Every row gives one point. The points of each table are mixes of a few directions, plus a little noise. Count the directions of each table, and those that both share. Where both have some left over, give the other angles between the two spaces (their principal angles), to ten degrees, smallest first.

First (4 x 2)
0.02  0.00
0.12  -0.09
-0.72  0.55
0.56  -0.42
Second (5 x 2)
-0.18  0.14
0.15  -0.12
-0.39  0.29
0.83  -0.64
-0.42  0.32
Directions: first 1, second 1, shared 1

First (8 x 6)
-0.07  0.25  0.22  -0.13  0.13  -0.39
0.12  -0.04  -0.41  -1.05  -0.42  -0.87
-0.30  -0.07  0.49  0.86  0.07  0.62
-0.12  -0.66  -0.44  -0.07  -0.19  -0.35
0.13  0.30  0.24  0.45  0.13  0.87
-0.18  0.07  0.23  0.00  -0.01  -0.30
0.10  -0.31  -0.24  0.66  0.58  0.34
0.31  0.45  -0.09  -0.71  -0.30  0.07
Second (9 x 6)
-0.80  -0.32  0.63  0.06  -0.77  -0.57
0.49  0.40  -0.18  0.02  0.29  0.71
-0.30  -0.40  -0.01  -0.02  -0.11  -0.66
0.43  -0.05  -0.50  0.02  0.37  0.33
-0.56  -0.29  0.42  0.06  -0.60  -0.31
-0.22  0.32  0.48  -0.09  -0.01  -0.45
-0.06  -0.28  -0.18  -0.03  0.07  -0.32
0.80  0.37  -0.55  0.03  0.50  1.09
0.24  0.26  -0.07  -0.02  0.25  0.19
Directions: first 4, second 3, shared 3

First (9 x 9)
-0.35  0.54  -0.94  0.03  -0.31  -0.42  -0.29  -0.11  -0.23
0.29  -0.27  0.68  0.27  0.40  -0.02  0.20  0.13  0.11
0.25  -0.15  0.60  0.09  0.51  0.24  0.17  0.08  0.18
-0.36  0.35  -0.92  -0.40  -0.30  0.28  -0.20  -0.11  -0.20
0.16  -0.40  0.23  0.16  0.44  0.19  0.33  0.29  -0.34
0.22  -0.17  0.81  -0.17  -0.15  0.20  -0.04  -0.20  0.62
0.01  0.24  0.20  -0.28  -0.16  0.19  -0.20  -0.27  0.50
0.25  -1.12  0.44  0.45  -0.10  -0.24  0.58  0.52  -0.74
-0.46  0.99  -1.10  -0.12  -0.31  -0.39  -0.52  -0.34  0.09
Second (9 x 9)
0.32  0.02  0.08  0.35  -0.02  -0.16  0.40  -0.26  0.09
0.09  0.24  0.01  -0.77  0.33  0.22  0.14  -0.70  -0.11
0.99  0.24  0.22  0.57  0.16  -0.34  1.27  -1.16  0.22
-0.02  -0.23  0.01  0.81  -0.32  -0.25  -0.05  0.63  0.13
-0.68  -0.23  -0.14  -0.12  -0.20  0.14  -0.86  0.96  -0.10
0.38  -0.08  0.06  0.75  -0.15  -0.29  0.46  -0.04  0.17
-0.45  0.00  -0.11  -0.60  0.08  0.26  -0.57  0.27  -0.15
-0.52  -0.03  -0.12  -0.66  0.07  0.29  -0.64  0.33  -0.17
-0.15  0.04  -0.04  -0.35  0.09  0.13  -0.16  -0.03  -0.08
Directions: first 4, second 2, shared 0; angles 40, 70

First (9 x 14)
-0.39  -0.30  -0.17  0.14  0.05  -0.42  -0.19  -0.18  -0.29  0.07  -0.67  -0.45  0.41  -0.02
0.17  0.12  0.07  -0.04  -0.04  0.19  0.08  0.06  0.12  -0.03  0.27  0.18  -0.16  0.02
0.08  0.13  0.68  -1.79  0.48  -1.03  -0.11  1.08  -1.03  -0.61  0.88  -0.14  -1.74  0.13
0.19  0.12  -0.11  0.45  -0.17  0.53  0.13  -0.22  0.45  0.14  0.10  0.28  0.29  -0.01
-0.31  -0.20  0.17  -0.70  0.26  -0.85  -0.22  0.34  -0.73  -0.22  -0.18  -0.46  -0.43  0.02
-0.09  -0.09  -0.20  0.48  -0.11  0.19  -0.01  -0.31  0.21  0.16  -0.34  -0.04  0.51  -0.04
0.26  0.18  -0.05  0.38  -0.15  0.58  0.16  -0.16  0.48  0.11  0.24  0.35  0.16  -0.01
0.15  0.09  -0.13  0.49  -0.18  0.51  0.12  -0.25  0.45  0.15  0.02  0.24  0.35  -0.02
-0.04  -0.05  -0.22  0.60  -0.16  0.33  0.03  -0.36  0.32  0.20  -0.32  0.02  0.59  -0.04
Second (11 x 14)
-0.09  0.59  -0.35  -0.33  -0.21  0.25  -0.14  -0.38  0.56  0.35  -0.39  0.38  -0.77  -0.68
-0.11  0.57  -0.12  0.49  0.92  0.08  0.43  0.77  0.05  -0.68  0.71  0.40  0.29  -0.30
-0.01  -0.54  -0.07  0.49  -0.06  -0.51  0.02  -0.23  0.11  -0.41  0.48  -0.31  0.05  0.38
0.49  -0.26  -0.12  -0.24  -0.46  -0.14  0.30  -0.68  0.76  -0.46  0.66  0.25  -0.36  0.38
-0.10  1.09  0.19  -0.10  -0.11  0.36  -0.52  0.35  0.14  0.32  -0.60  -0.10  -0.36  -0.54
-0.09  -0.55  0.30  0.04  -0.50  -0.05  -0.45  -0.52  -0.37  0.10  0.20  -0.88  0.30  0.17
0.24  -0.56  0.21  -0.12  0.13  -0.06  0.38  0.15  -0.33  -0.21  0.25  0.06  0.54  0.57
0.20  0.10  0.10  0.03  -0.01  -0.21  0.14  0.37  0.19  -0.07  -0.35  0.25  -0.13  0.40
-0.32  -1.11  -0.41  -0.33  0.33  -0.02  0.41  -0.36  -0.69  0.49  -0.18  0.35  0.38  -0.10
0.42  0.46  0.15  -0.35  -0.14  0.03  0.23  0.42  0.41  0.06  -0.57  0.52  -0.33  0.34
-0.66  0.22  0.17  0.39  0.14  0.24  -0.82  0.10  -0.83  0.46  -0.22  -0.91  0.40  -0.69
Directions: first 2, second 6, shared 0; angles 30, 80

First (8 x 20)
0.18  0.92  -0.21  0.62  0.34  -0.07  -0.54  -0.25  0.32  0.85  -0.22  -1.15  -0.96  -1.02  -0.32  -0.95  -0.14  0.00  -0.09  -1.26
-0.28  -0.88  0.75  -0.18  -1.19  0.90  0.35  0.97  -0.53  -1.26  0.09  0.15  0.38  -0.29  0.82  0.34  -0.50  0.37  0.83  0.36
-0.23  -0.26  0.13  0.22  -0.12  0.15  0.11  0.17  0.05  -0.06  -0.04  0.07  -0.02  -0.08  0.23  0.27  -0.15  0.09  0.04  0.21
0.19  -0.02  -0.17  -0.44  0.17  -0.29  0.07  -0.21  -0.10  -0.08  0.10  0.40  0.38  0.58  -0.22  0.12  0.28  -0.15  -0.15  0.29
-0.05  0.21  -0.16  0.27  0.33  -0.17  -0.07  -0.21  0.24  0.43  -0.09  -0.09  -0.23  -0.05  -0.14  -0.02  0.06  -0.05  -0.27  -0.10
0.17  0.09  0.04  -0.21  -0.14  0.03  -0.06  0.05  -0.15  -0.16  0.04  -0.11  0.04  -0.04  -0.05  -0.23  0.01  -0.01  0.13  -0.20
0.15  -0.25  0.14  -0.52  -0.35  0.12  0.11  0.21  -0.36  -0.59  0.13  0.26  0.43  0.30  0.09  0.05  0.02  0.01  0.26  0.21
-0.13  0.17  -0.50  0.23  0.94  -0.67  0.03  -0.67  0.50  0.83  -0.06  0.45  -0.01  0.63  -0.42  0.40  0.41  -0.25  -0.78  0.46
Second (8 x 20)
0.71  -0.16  0.73  0.52  -1.27  -0.77  -0.90  0.76  -0.67  -0.17  -0.55  -1.81  0.65  0.38  0.76  1.00  -0.21  -1.21  -1.32  0.93
0.09  -0.02  0.10  0.08  -0.18  -0.11  -0.15  0.12  -0.12  -0.03  -0.09  -0.28  0.10  0.05  0.12  0.15  -0.03  -0.18  -0.21  0.14
-0.33  0.06  -0.33  -0.22  0.58  0.36  0.44  -0.37  0.33  0.10  0.25  0.85  -0.32  -0.20  -0.35  -0.48  0.09  0.55  0.61  -0.41
0.07  -0.01  0.02  0.05  -0.09  -0.02  -0.05  0.06  -0.06  -0.01  -0.04  -0.11  0.04  -0.01  0.04  0.06  0.00  -0.06  -0.08  0.04
0.07  -0.03  0.08  0.04  -0.11  -0.05  -0.10  0.08  -0.05  -0.01  -0.06  -0.17  0.08  0.04  0.07  0.08  -0.01  -0.11  -0.13  0.07
-0.50  0.11  -0.53  -0.37  0.91  0.57  0.65  -0.54  0.46  0.12  0.37  1.29  -0.47  -0.26  -0.57  -0.73  0.12  0.85  0.91  -0.64
0.00  0.00  0.01  0.02  0.01  -0.01  0.03  0.00  0.00  0.00  0.03  0.01  -0.01  0.00  0.00  -0.01  0.01  0.00  -0.01  -0.01
-0.07  0.01  -0.09  -0.04  0.15  0.10  0.12  -0.09  0.09  0.02  0.05  0.21  -0.08  -0.03  -0.08  -0.12  0.03  0.14  0.15  -0.09
Directions: first 3, second 1, shared 0; angles 80

First (9 x 32)
-0.03  -0.13  0.08  -0.13  0.02  -0.11  -0.05  -0.16  0.14  -0.02  -0.11  -0.17  0.01  -0.01  -0.18  -0.17  -0.04  -0.12  0.13  0.01  0.10  -0.03  -0.08  -0.11  0.02  -0.06  -0.18  0.03  0.02  0.03  0.17  0.08
0.03  -0.07  -0.07  0.22  -0.63  0.43  -0.07  0.28  -0.20  0.23  0.53  0.46  0.21  0.28  0.42  0.29  -0.10  0.21  -0.31  -0.12  0.17  0.01  0.00  0.23  -0.02  0.12  0.45  0.04  0.27  0.07  -0.20  0.08
-0.02  -0.35  0.20  -0.17  -0.40  0.07  -0.14  -0.12  0.20  0.11  0.13  -0.06  0.17  0.20  -0.15  -0.18  -0.19  -0.11  0.12  -0.01  0.29  -0.09  -0.17  -0.04  0.05  -0.04  -0.08  0.10  0.26  0.14  0.25  0.31
0.07  0.22  -0.23  0.44  -0.55  0.53  0.04  0.50  -0.41  0.26  0.59  0.67  0.13  0.21  0.64  0.52  0.00  0.35  -0.51  -0.15  -0.07  0.05  0.13  0.33  -0.05  0.20  0.69  0.00  0.19  -0.04  -0.45  -0.15
0.16  1.06  -0.62  0.82  0.39  0.35  0.40  0.79  -0.88  -0.01  0.24  0.84  -0.24  -0.28  0.92  0.88  0.50  0.59  -0.76  -0.15  -0.83  0.24  0.55  0.47  -0.17  0.32  0.84  -0.26  -0.41  -0.34  -1.08  -0.83
-0.05  -0.02  0.16  -0.44  0.91  -0.70  0.07  -0.56  0.42  -0.39  -0.84  -0.79  -0.30  -0.36  -0.75  -0.57  0.13  -0.36  0.58  0.20  -0.10  0.00  -0.07  -0.44  0.02  -0.22  -0.80  -0.09  -0.40  -0.03  0.44  0.02
-0.16  -0.79  0.51  -0.74  -0.05  -0.49  -0.27  -0.75  0.76  -0.10  -0.44  -0.84  0.09  0.09  -0.91  -0.82  -0.35  -0.53  0.74  0.17  0.59  -0.20  -0.43  -0.48  0.14  -0.33  -0.83  0.17  0.19  0.26  0.90  0.62
-0.12  -0.73  0.44  -0.58  -0.29  -0.24  -0.30  -0.58  0.61  0.00  -0.15  -0.58  0.17  0.17  -0.64  -0.62  -0.35  -0.41  0.53  0.09  0.57  -0.19  -0.39  -0.32  0.11  -0.25  -0.58  0.16  0.28  0.25  0.73  0.59
0.13  0.89  -0.51  0.59  0.52  0.16  0.35  0.53  -0.66  -0.07  0.04  0.53  -0.24  -0.29  0.66  0.62  0.44  0.41  -0.53  -0.08  -0.73  0.20  0.44  0.34  -0.14  0.24  0.54  -0.22  -0.43  -0.31  -0.81  -0.70
Second (9 x 32)
-0.03  0.03  0.52  0.57  -0.75  0.52  -0.09  -0.34  0.29  1.05  0.76  0.09  0.24  0.03  0.62  0.02  -0.03  0.55  0.09  -0.45  0.07  -0.24  0.12  -0.13  -0.01  -0.30  -0.21  -0.64  0.20  0.22  -0.35  -0.05
-0.03  0.71  0.33  0.72  -0.34  0.02  1.07  -0.60  0.33  0.75  0.45  0.84  0.20  -0.48  0.17  0.11  0.31  0.47  -0.14  -0.81  -0.39  -0.27  0.05  -0.13  0.16  -0.77  0.35  -1.14  -0.12  0.38  -1.07  -0.27
-0.02  -0.51  0.23  0.00  -0.49  0.52  -0.92  0.16  0.01  0.44  0.42  -0.55  0.09  0.40  0.48  -0.06  -0.28  0.18  0.19  0.19  0.38  -0.01  0.09  0.00  -0.14  0.32  -0.45  0.25  0.30  -0.09  0.49  0.16
0.07  0.12  -0.11  -0.20  0.45  -0.45  0.46  -0.21  0.03  -0.32  -0.44  0.13  -0.20  -0.19  -0.35  -0.01  0.17  -0.23  -0.04  -0.02  -0.16  -0.04  -0.10  -0.14  0.06  -0.17  0.08  0.02  -0.27  0.05  -0.13  0.00
0.07  -0.52  -0.53  -0.90  0.79  -0.44  -0.60  0.51  -0.36  -1.17  -0.87  -0.64  -0.35  0.28  -0.55  -0.10  -0.16  -0.71  0.06  0.82  0.21  0.29  -0.13  0.09  -0.09  0.65  -0.16  1.18  -0.11  -0.37  0.93  0.24
-0.17  0.57  -0.32  0.36  -0.15  0.23  0.33  0.54  -0.24  -0.28  0.27  0.60  0.37  -0.18  -0.07  0.15  0.01  0.13  -0.29  -0.11  -0.25  0.27  0.09  0.52  0.06  0.09  0.72  -0.24  0.19  -0.09  -0.35  -0.26
-0.15  -0.35  -0.48  -0.30  -0.11  0.49  -1.13  1.13  -0.52  -0.70  0.10  -0.46  0.23  0.47  0.05  0.02  -0.42  -0.19  -0.05  0.72  0.32  0.49  0.10  0.62  -0.15  0.94  0.15  0.91  0.46  -0.47  0.88  0.07
0.07  0.24  0.24  0.19  0.05  -0.25  0.65  -0.58  0.27  0.37  -0.03  0.30  -0.10  -0.27  -0.03  0.01  0.23  0.12  0.00  -0.40  -0.20  -0.25  -0.05  -0.30  0.09  -0.51  -0.03  -0.52  -0.24  0.25  -0.51  -0.06
0.19  -0.29  0.12  -0.45  0.56  -0.64  0.23  -0.61  0.21  -0.12  -0.64  -0.30  -0.48  -0.07  -0.31  -0.12  0.16  -0.32  0.17  0.06  0.02  -0.24  -0.16  -0.52  0.02  -0.25  -0.45  0.19  -0.41  0.12  0.11  0.19
Directions: first 2, second 3, shared 0; angles 30, 50

First (9 x 32)
-0.45  -0.09  -0.19  -0.34  0.45  0.09  1.02  0.28  0.17  -0.29  0.69  0.71  0.07  0.10  -0.57  0.60  -0.19  -0.77  -0.84  -0.21  -0.06  0.13  0.16  0.31  -0.83  0.91  1.07  -1.11  -0.17  0.05  -1.01  -0.41
-0.45  -0.08  -0.19  -0.36  0.44  0.09  1.01  0.27  0.18  -0.29  0.68  0.69  0.06  0.11  -0.55  0.58  -0.17  -0.78  -0.81  -0.20  -0.06  0.13  0.17  0.30  -0.83  0.91  1.05  -1.09  -0.16  0.04  -1.00  -0.41
-0.11  -0.03  -0.04  -0.09  0.13  0.01  0.27  0.07  0.05  -0.08  0.18  0.19  0.01  0.03  -0.15  0.15  -0.05  -0.20  -0.20  -0.05  -0.02  0.04  0.04  0.08  -0.22  0.24  0.28  -0.29  -0.04  0.01  -0.26  -0.10
0.06  0.01  0.01  0.06  -0.04  -0.01  -0.11  -0.03  -0.03  0.04  -0.07  -0.07  0.00  -0.02  0.07  -0.06  0.02  0.10  0.09  0.02  0.01  -0.02  -0.02  -0.04  0.10  -0.10  -0.13  0.12  0.03  -0.02  0.13  0.05
0.72  0.16  0.28  0.58  -0.72  -0.15  -1.62  -0.43  -0.28  0.45  -1.12  -1.11  -0.10  -0.16  0.90  -0.95  0.30  1.24  1.32  0.31  0.11  -0.22  -0.25  -0.48  1.33  -1.44  -1.70  1.76  0.27  -0.08  1.58  0.67
0.09  0.02  0.04  0.08  -0.09  -0.02  -0.21  -0.06  -0.03  0.05  -0.16  -0.16  -0.01  -0.02  0.12  -0.14  0.03  0.15  0.17  0.05  0.03  -0.02  -0.04  -0.08  0.17  -0.17  -0.22  0.22  0.03  -0.01  0.20  0.09
-0.10  -0.03  -0.05  -0.07  0.09  0.02  0.18  0.05  0.03  -0.08  0.14  0.13  0.01  0.02  -0.11  0.12  -0.03  -0.15  -0.16  -0.05  -0.03  0.01  0.04  0.06  -0.18  0.18  0.21  -0.23  -0.06  0.01  -0.21  -0.08
0.11  0.02  0.03  0.08  -0.10  -0.01  -0.21  -0.06  -0.03  0.06  -0.14  -0.15  0.00  -0.01  0.12  -0.14  0.03  0.16  0.17  0.05  0.02  -0.02  -0.03  -0.07  0.18  -0.20  -0.23  0.24  0.02  -0.03  0.22  0.10
0.13  0.03  0.07  0.11  -0.14  -0.03  -0.32  -0.08  -0.05  0.08  -0.21  -0.23  -0.02  -0.05  0.18  -0.19  0.05  0.25  0.25  0.06  0.02  -0.03  -0.06  -0.10  0.27  -0.28  -0.32  0.35  0.05  -0.02  0.33  0.14
Second (11 x 32)
-0.55  0.02  0.34  -0.66  0.35  0.08  0.72  0.06  0.11  -0.27  0.48  0.11  -0.31  -0.21  -0.16  0.54  0.29  -0.75  -0.90  -0.46  -0.27  0.01  0.63  0.44  -0.69  0.83  0.45  -0.72  -0.48  0.02  -0.37  -0.42
0.15  0.19  0.50  -0.60  -0.15  0.11  -0.26  -0.12  -0.11  0.01  -0.11  -0.37  -0.80  0.00  0.49  -0.41  -0.10  -0.46  -0.11  -0.29  -0.50  -0.20  0.32  0.69  0.95  -0.16  -0.16  0.42  -0.48  -0.27  0.66  0.35
-0.07  0.07  0.01  -0.75  0.26  0.23  0.73  0.23  0.07  -0.23  0.59  0.63  -0.62  0.36  -0.19  0.00  -0.72  -1.19  -0.69  -0.28  -0.48  -0.03  0.08  0.96  0.42  0.55  1.18  -0.69  -0.43  -0.27  -0.55  0.13
0.45  -0.03  -0.40  0.64  -0.26  -0.08  -0.53  -0.01  -0.08  0.23  -0.35  0.02  0.37  0.22  0.04  -0.40  -0.32  0.66  0.77  0.44  0.29  0.03  -0.63  -0.43  0.48  -0.67  -0.25  0.50  0.48  0.01  0.16  0.33
0.37  -0.03  -0.49  0.21  -0.06  0.07  0.05  0.19  -0.01  0.06  0.10  0.54  0.07  0.48  -0.19  -0.33  -0.81  -0.13  0.29  0.28  0.03  0.05  -0.63  0.14  0.61  -0.23  0.62  -0.07  0.25  -0.14  -0.37  0.36
-0.30  -0.10  -0.04  0.22  0.13  -0.10  0.16  -0.02  0.07  -0.04  0.04  -0.05  0.42  -0.26  -0.20  0.43  0.48  0.30  -0.12  0.00  0.25  0.09  0.16  -0.46  -0.90  0.24  -0.20  -0.24  0.12  0.23  -0.21  -0.40
0.37  0.05  0.00  0.24  -0.28  -0.04  -0.60  -0.12  -0.11  0.18  -0.39  -0.29  -0.04  0.06  0.31  -0.45  -0.10  0.41  0.56  0.18  0.03  -0.08  -0.24  -0.11  0.69  -0.60  -0.48  0.65  0.15  -0.08  0.53  0.34
-0.01  -0.14  -0.64  0.31  0.20  0.03  0.56  0.30  0.12  -0.07  0.39  0.82  0.48  0.35  -0.59  0.22  -0.56  -0.16  -0.09  0.26  0.24  0.18  -0.51  -0.14  -0.40  0.28  0.91  -0.68  0.34  0.05  -0.97  -0.09
0.20  -0.04  -0.03  0.72  -0.30  -0.20  -0.80  -0.22  -0.09  0.25  -0.61  -0.58  0.50  -0.24  0.24  -0.17  0.51  1.11  0.78  0.31  0.40  0.00  -0.19  -0.82  -0.08  -0.68  -1.10  0.79  0.42  0.19  0.61  0.03
-0.55  0.07  0.82  -0.50  0.09  -0.06  -0.04  -0.27  -0.01  -0.09  -0.10  -0.82  -0.31  -0.68  0.35  0.43  1.13  -0.01  -0.52  -0.50  -0.18  -0.11  1.00  0.01  -0.72  0.38  -0.84  0.10  -0.51  0.14  0.61  -0.47
-0.09  -0.06  -0.08  0.19  0.03  -0.05  0.02  -0.01  0.03  0.01  -0.02  -0.01  0.25  -0.08  -0.11  0.16  0.19  0.21  0.03  0.06  0.16  0.04  0.00  -0.27  -0.38  0.04  -0.11  -0.06  0.12  0.11  -0.09  -0.15
Directions: first 1, second 3, shared 1
